Each row of a before or after table is a point. One or more steps were done to the points. Then noise was added and the rows were shuffled. The steps act on columns, c1 being the first. What was done? A step turns or swaps two columns, mirrors them in a line or flattens them onto one, adds a multiple of one to another, or multiplies or shifts one. Angles are multiples of 10 degrees, from the lower column toward the higher: turns from -170 to 170, lines from 10 to 170 but not 90. Use the fewest steps. Two steps may share a column if one is a turn and the other turns, adds or multiplies; they go together, in the order done. Otherwise the lowest column goes first.

Before:
[[ 1.6  4.6 -0.9]
 [ 2.3  1.0 -1.5]
 [ 2.6  5.2 -2.2]
 [ 0.2 -1.2 -0.3]
 [-3.9  2.8  2.5]
 [-1.2 -4.6  2.8]
 [-0.1  1.2 -3.9]
 [ 4.5 -1.7 -4.0]
 [-0.7  5.8  3.5]
 [ 0.7  2.0  1.3]
 [ 3.5  1.1  6.9]
 [ 1.8  8.5  0.7]
 [ 1.4 -1.7  3.5]
 [ 1.2 -1.3 -1.0]]
After, 14 rows:
[[-0.5 -1.1 -0.5]
 [-2.8 -5.6  2.8]
 [-1.8  3.6  3.5]
 [-1.8  3.2 -3.6]
 [ 0.8  8.0  0.9]
 [-4.8  1.8  2.9]
 [ 0.5  4.8 -0.8]
 [ 0.9  1.4 -1.5]
 [ 2.6 -2.4  6.7]
 [-0.1 -3.5  3.6]
 [ 0.3 -1.1 -0.8]
 [ 3.9  0.1 -4.4]
 [ 1.3  6.7 -2.8]
 [-0.5  0.8  1.1]]
Steps: shift c1 by -1.0; add -0.5 times c3 to c2

Before, 12 rows:
[[-0.2 -4.3 -2.4 -0.4  3.1 -0.9 -0.7  1.9]
 [-2.7 -0.5 -2.6  0.0 -1.0 -1.5 -0.4  2.3]
 [ 0.1  1.5 -1.7 -0.9  4.5  1.9  0.1  2.3]
 [ 0.2  2.7  1.3 -0.1  5.0 -1.9  9.8  1.7]
 [-0.2  1.6  8.6 -0.6 -1.8 -1.1  0.0 -5.6]
 [ 0.9 -3.8 -1.5 -1.5 -4.3 -1.5  0.8 -3.9]
 [-1.0  2.4  0.0 -7.2  3.2  5.3  2.0  1.9]
 [ 1.8  2.8 -2.0 -2.5  2.8  0.3 -0.2  0.1]
 [-1.5  1.3 -2.5 -2.0  3.8  4.7  0.8 -6.4]
 [ 1.1  1.2 -0.4  0.1 -0.1 -0.9 -0.5 -3.2]
 [-1.1  1.6  2.2 -0.8 -0.6 -1.9  0.9 -3.1]
 [-2.0  1.5 -2.1 -4.3  3.7 -1.0 -0.4 -0.3]]
After (12 x 8):
[[-0.3 -0.6  2.8 -0.6  4.9 -1.3 -1.2  4.6]
 [-0.9  3.0  5.1 -6.8  5.1  8.6  3.0 -1.1]
 [ 0.1  2.7  6.7 -0.2  8.2 -3.1 15.8 -1.4]
 [-0.4 -4.2 13.6 -0.6 -3.2 -1.9 -0.1 -4.4]
 [-1.3 -4.9  2.8 -1.2  6.1  7.5  1.4 -4.3]
 [-2.9  1.6  2.7  1.2 -1.7 -2.3 -0.5  1.5]
 [-1.9  0.2  2.8 -3.3  5.8 -1.6 -0.6 -1.6]
 [-1.1 -1.9  7.3 -0.2 -0.9 -3.1  1.5 -3.1]
 [ 0.9 -2.1  4.6 -0.5 -0.3 -1.4 -1.0 -2.6]
 [ 0.1  2.5  3.2 -0.8  7.2  2.9  0.2 -0.2]
 [ 0.9 -5.2  3.5 -2.1 -6.9 -2.5  1.0  1.6]
 [ 1.7  1.3  3.0 -3.6  4.2  0.2 -0.2 -2.4]]
Steps: add -0.5 times c1 to c4; turn c2 and c8 by -60 degrees; shift c3 by 5.0; multiply c5 by 1.6; multiply c6 by 1.6; multiply c7 by 1.6

Before (8 x 11):
[[ 3.9 -0.4 -3.4  2.6 -1.0  2.8  0.2 -5.1  2.7  3.7  6.0]
 [-5.4  3.7 -1.9  5.2  2.8 -4.7 -0.5 -1.9  2.3 -1.4  3.0]
 [ 3.3 -0.8 -2.6 -4.5  0.6 -2.2 -0.6 -1.4 -2.9 -1.3 -4.3]
 [-1.3 -3.9  2.4  4.4  0.6  0.1  2.3 -2.8  7.4 -2.3 -1.2]
 [-0.4  1.8 -1.5  0.6 -4.6 -1.4 -4.0  2.2  0.2  2.5 -3.6]
 [ 5.0 -3.1  1.0 -1.2  4.6  2.9 -1.0 -7.1 -0.3  0.3 -0.3]
 [-2.2 -3.9 -2.9  2.9  3.1  4.4 -1.8  2.6  3.7  1.3 -2.6]
 [ 2.4 -1.2  2.2 -4.0  1.6  0.0  5.1 -4.8  4.8  4.3 -3.5]]
After, 8 rows:
[[-1.2  1.3 -1.4  4.2 -2.6  0.3 -2.4  0.6 13.3  3.0 -4.1]
 [-5.2 -3.5  2.4  5.1 -2.1 -4.7  0.5  3.0  8.4  0.6  3.6]
 [ 3.7 -6.0  1.9  2.5 -5.3  2.7 -0.1 -0.9  8.8 -4.6 -0.2]
 [ 4.9 -0.1 -1.2 -1.4 -7.1  2.9  1.1  4.6  5.8  0.4 -3.2]
 [-0.5  3.8  0.3  0.4  2.6 -1.4  3.8 -4.8  6.2 -2.8  2.0]
 [ 2.5  3.5 -3.5 -3.8 -4.8  0.3 -5.1  2.0 10.8 -3.0 -1.4]
 [-2.0  2.5  2.3  2.9  2.8  4.1  1.9  3.2  9.8 -2.2 -3.9]
 [ 3.2  4.4  3.1 -4.4 -1.6 -2.0  0.5  0.6  3.1  0.4 -0.9]]
Steps: turn c2 and c11 by 90 degrees; turn c3 and c10 by 160 degrees; swap c5 and c8; multiply c7 by -1; shift c9 by 6.0

Before (11 x 18):
[[ -0.4  -4.5   2.6   0.3  -0.8  -0.7   2.0  -2.0  -3.2   1.4   2.8   2.4
    0.8  -2.2   0.1  -4.5   0.0  -3.1]
 [  5.5  -5.6   2.0  -3.7  -7.0   3.7   4.7   1.3  -0.9   4.7   3.5   0.7
   -0.3  -1.8   1.5  -1.4   2.8   3.5]
 [  1.4  -3.7   2.1  -2.7  -4.8   0.3   1.9   2.0  -1.9   4.3  -0.8   1.1
    8.1  -3.4  -2.4  -2.4  -3.0   2.1]
 [ -3.5   2.7   2.3   2.0   2.0  -1.2  -1.6  -1.8   5.9  -1.8   0.8   0.0
   -1.4  -1.2   2.7  -1.7  -3.3   3.0]
 [  4.2   4.0  -2.5  -0.1   4.9  -1.2  -0.7   0.9   4.7 -11.1  -4.8  -3.6
    2.4   4.2  -8.6   7.5   4.1   7.9]
 [  1.5  -1.4   0.1  -2.0  -7.9   6.3   4.5   2.2  -0.4   2.4   1.8   1.0
   -1.7   0.3  -2.5  -4.4  -2.4  -0.6]
 [  1.3   3.7   3.9   7.2   5.8  -4.4   1.2  -1.2   3.5  -0.7  -4.6  -1.1
    1.7   1.8   0.9   2.5   0.0  -3.0]
 [  1.1  -0.8   0.4  -3.4  -5.4   2.4   0.6   4.4   1.2  -1.7   1.3   0.7
    1.6  -2.0   1.0   1.0  -0.4  -4.6]
 [  3.4  -1.7  -1.4   4.8  -4.9  -0.1   0.7  -1.0   0.0   1.7   1.1   1.1
    4.2  -3.2   0.4  -2.7   1.6  -1.3]
 [  1.0   2.4   4.1  -0.4  -1.4   3.6   4.2  -1.0   0.4  -0.3   3.7   1.6
    3.7  -4.6  -0.2  -1.9  -1.1   1.4]
 [ -2.7   4.2  -0.7  -0.6   1.1  -0.8   1.4  -3.0   0.9   1.6  -2.9   3.0
    2.8  -1.1   3.3  -1.6   0.2  -2.1]]
After (11 x 18):
[[ -2.9   3.0   2.7   1.7   2.2   0.9   3.6  -2.0   4.0  -2.3   0.4  -0.6
   -1.4  -1.2   3.4  -1.7  -3.4  -0.8]
 [ -1.9   4.7  -1.2  -0.9  -0.4   1.2  -4.0  -3.0  -1.2   1.4  -0.9   2.4
    2.7  -1.3   2.5  -1.7   0.3  -1.0]
 [  1.1  -1.3   0.1  -1.2  -4.5   3.2  -7.6   2.3   1.9   1.9   2.3   0.9
   -1.4   0.6  -6.5  -5.3  -2.8  -5.2]
 [  3.8  -2.7  -1.2   4.4  -2.2   0.4  -1.6  -1.5  -1.1   1.4   2.2   0.7
    4.3  -3.9   1.0  -2.5   1.8   0.1]
 [  0.9  -3.6   1.2  -2.8  -3.6  -1.4  -0.9   2.2   0.0   3.4   0.9   0.8
    7.7  -3.2  -2.6  -2.7  -3.7  -3.0]
 [  3.7   4.3  -2.7  -0.5   0.9  -5.8   6.3   1.2  10.4 -10.9  -3.3  -3.3
    2.7   4.5  -5.4   7.2   3.5  -4.8]
 [  5.5  -5.3   2.1  -3.9  -3.4   3.8  -5.2   1.5  -2.0   4.1   2.8  -0.5
   -0.7  -1.8  -1.0  -1.7   2.6  -8.5]
 [  1.4  -1.3   0.1  -3.1  -3.1   2.9  -3.5   3.9   0.5  -2.2   2.0   0.4
    0.7  -2.0  -0.7   0.7   0.1   3.4]
 [  0.8   1.8   3.9  -1.4   1.3   2.1  -5.8  -0.9   1.1  -0.3   1.5   1.9
    3.7  -4.9  -2.0  -2.0  -0.5  -6.6]
 [ -0.2  -4.2   3.0   0.6   1.7  -0.8  -4.5  -2.2  -2.7   0.8   0.8   2.4
    1.1  -1.8  -0.3  -4.5  -0.1   0.0]
 [  1.1   3.3   4.4   7.0   1.5  -3.1  -3.3  -1.0   2.8  -0.5  -3.3  -0.9
    1.7   1.5   3.4   2.9   0.7   0.4]]
Steps: turn c5 and c11 by -40 degrees; multiply c11 by 0.4; add -0.7 times c15 to c9; turn c6 and c15 by -40 degrees; multiply c7 by 2; turn c7 and c18 by -140 degrees

Before, 12 rows:
[[ 3.0  4.4 -1.7  0.5 -4.0 -0.3 -1.8  1.0 -0.4 -1.4 -3.0 -5.6 -2.8  3.9
   1.4  2.0 -1.5  0.5  1.5  4.4  0.7 -0.7 -3.9  3.9]
 [-3.7 -0.5 -0.4 -2.0 -3.7  3.3  0.5  1.5  2.2 -1.9  3.5 -2.6 -4.0 -4.7
   2.4 -4.0  1.4 -1.8  3.7  6.6 -2.4 -2.4 -3.9 -4.1]
 [ 0.1 -2.1 -1.8 -5.5  0.9 -0.6 -1.8 -2.2  0.0 -1.0  1.5  3.8  0.2 -4.5
   0.4 -2.5  1.1  3.3 -2.0  3.8  4.6 -2.9  0.3 -4.4]
 [-1.8 -2.9 -0.9 -2.8 -4.8 -3.5  5.3  3.4  2.7  2.6  4.3  1.3 -2.0  0.5
  -3.5 -1.8 -0.5 -5.7  4.2 -0.9 -3.3 -1.3 -2.9 -2.7]
 [ 2.9 -1.2  6.3 -2.7 -6.2  1.4 -0.4 -2.7  3.8 -3.7  2.5 -3.5  3.5  0.9
   1.1 -3.4  5.0 -6.3  3.7  0.3 -1.4  0.2  2.9  3.4]
 [-4.2 -0.2  0.5  3.2  1.7 -2.0 -1.0 -1.4 -3.6 -1.2  2.2  2.8 -4.6 -0.8
  -3.4  2.4 -0.7 -4.9 -3.2  0.4  0.1 -1.9 -4.5  1.1]
 [-1.2  0.9  0.9  4.4  2.6 -4.1  2.4 -4.9 -3.0 -2.4  0.6 -2.2  2.1 -0.4
  -1.3  0.9  2.5  0.9  0.8  3.5 -2.8 -2.4  3.3 -3.1]
 [ 0.7  0.7  5.1  3.0  2.8 -2.7  5.6 -1.7  1.9  2.5  1.7  1.7  1.1 -3.7
   3.7  2.5  1.0 -3.2  0.9 -0.2  3.0  2.3  3.3 -1.0]
 [ 0.2  1.3  0.1  1.9 -0.5  2.9 -1.9  2.0  2.9  3.1 -2.1 -4.9 -4.7  3.8
   0.6 -0.2  2.7  2.8  0.1  2.8 -0.8 -0.5 -0.9 -1.9]
 [ 1.1  0.2 -0.6  3.9 -1.5 -0.9  1.5  0.8 -2.5  1.8 -3.4 -2.1  3.9 -1.1
   2.3  5.2  3.2  3.4 -3.6 -0.2 -0.5 -5.5  3.8 -0.5]
 [ 1.4  0.4 -1.8  3.1  2.8 -4.0 -0.5 -0.7  2.2 -4.4  1.3  0.2 -4.4  0.2
  -3.1 -0.3  1.9 -2.3 -2.7  3.8  1.9  2.1  2.0  2.8]
 [-1.9  3.8  0.2 -4.1 -2.5 -2.9  3.5 -1.4  1.9 -6.0  1.3  0.2  4.7  0.8
   2.8 -0.2  2.3 -6.0  4.4  4.7 -2.2 -4.0  3.5 -1.1]]
After, 12 rows:
[[ -2.1   3.9   1.8  -4.5  -2.3  -3.0   3.3  -2.0   1.8  -5.6   3.3   1.3
   -4.1   0.2  -1.8 -11.1   2.3  -6.2  -4.0  -4.6  -2.4  -4.0   0.9  -0.9]
 [  0.3   1.5  -0.1   2.0  -0.4   2.9  -1.9  -3.5   2.8   3.1  -5.5   1.6
    3.8   5.7   2.3  10.9   2.7   1.6  -0.2  -1.0  -0.8  -0.6  -0.4  -1.9]
 [  0.9   0.1  -1.6   3.3  -1.6  -0.5   1.6  -0.6  -2.5   1.7  -8.7  -1.9
    1.8   1.7   4.0 -11.0   2.9   1.0   3.1   0.8  -0.8  -5.5  -0.8  -0.5]
 [  3.2  -1.2   7.3  -3.1  -6.4   1.4  -0.6   2.0   3.9  -3.7   6.2  -0.2
   -5.8   3.6  -3.0  -7.0   5.2  -5.4  -1.3  -2.0  -1.4   0.1   0.4   3.5]
 [ -2.0  -2.7   0.8  -2.2  -4.9  -3.3   5.1  -2.1   2.6   2.5  10.7   0.9
   -0.2  -0.8  -6.3   5.5  -0.4  -2.1  -4.3   3.2  -3.3  -1.3   0.5  -2.7]
 [ -1.1   1.1   0.8   3.9   2.8  -4.1   2.4   1.7  -3.1  -2.4   1.5  -1.0
   -0.7   2.1  -0.6  -5.3   2.6   1.4  -0.6  -5.9  -2.7  -2.7  -0.9  -3.0]
 [  0.8   0.6   5.1   2.6   2.8  -2.8   5.8   1.5   2.0   2.4   4.4  -2.9
    1.2  -3.3   0.5  -3.4   1.1  -4.9   0.9  -0.8   2.9   2.5  -0.4  -0.7]
 [  0.3  -2.0  -2.4  -5.5   0.9  -0.5  -1.8  -0.8  -0.1  -1.0   3.6  -2.7
   -2.4  -5.5   2.4   0.4   0.9   2.3   1.0  -4.2   4.5  -2.9   1.1  -4.3]
 [ -4.1  -0.2  -0.7   3.9   1.9  -2.2  -0.8   0.8  -3.6  -1.3   5.3   0.2
    6.2  -3.1  -5.8  10.0  -0.7  -1.7   3.0  -1.3  -0.1  -1.9  -0.7   1.1]
 [  3.2   4.6  -1.2   1.3  -4.2  -0.3  -2.0  -3.6  -0.4  -1.4  -7.6   1.7
    4.2   6.6   1.4   6.1  -1.2  -0.5  -1.9  -2.8   0.8  -0.7   0.0   4.2]
 [ -3.6  -0.4   0.9  -1.4  -3.8   3.2   0.3  -5.3   2.0  -2.1   8.7  -5.3
   -0.2   1.0   0.8  10.9   1.5  -2.9  -3.6  -4.1  -2.3  -2.4   0.3  -4.1]
 [  1.3   0.0  -2.7   2.7   2.8  -4.0  -0.4  -1.8   2.4  -4.2   3.2   0.2
    3.2  -0.1  -4.0  10.5   1.7   0.3   2.2  -3.4   1.9   2.1  -0.2   2.5]]
Steps: mirror c3 and c19 in the line at 10 degrees; flatten c4 and c23 onto the line at 170 degrees; turn c8 and c20 by 140 degrees; multiply c11 by 2.5; turn c12 and c14 by -70 degrees; multiply c13 by 2.5; turn c13 and c16 by -110 degrees; turn c15 and c18 by -40 degrees
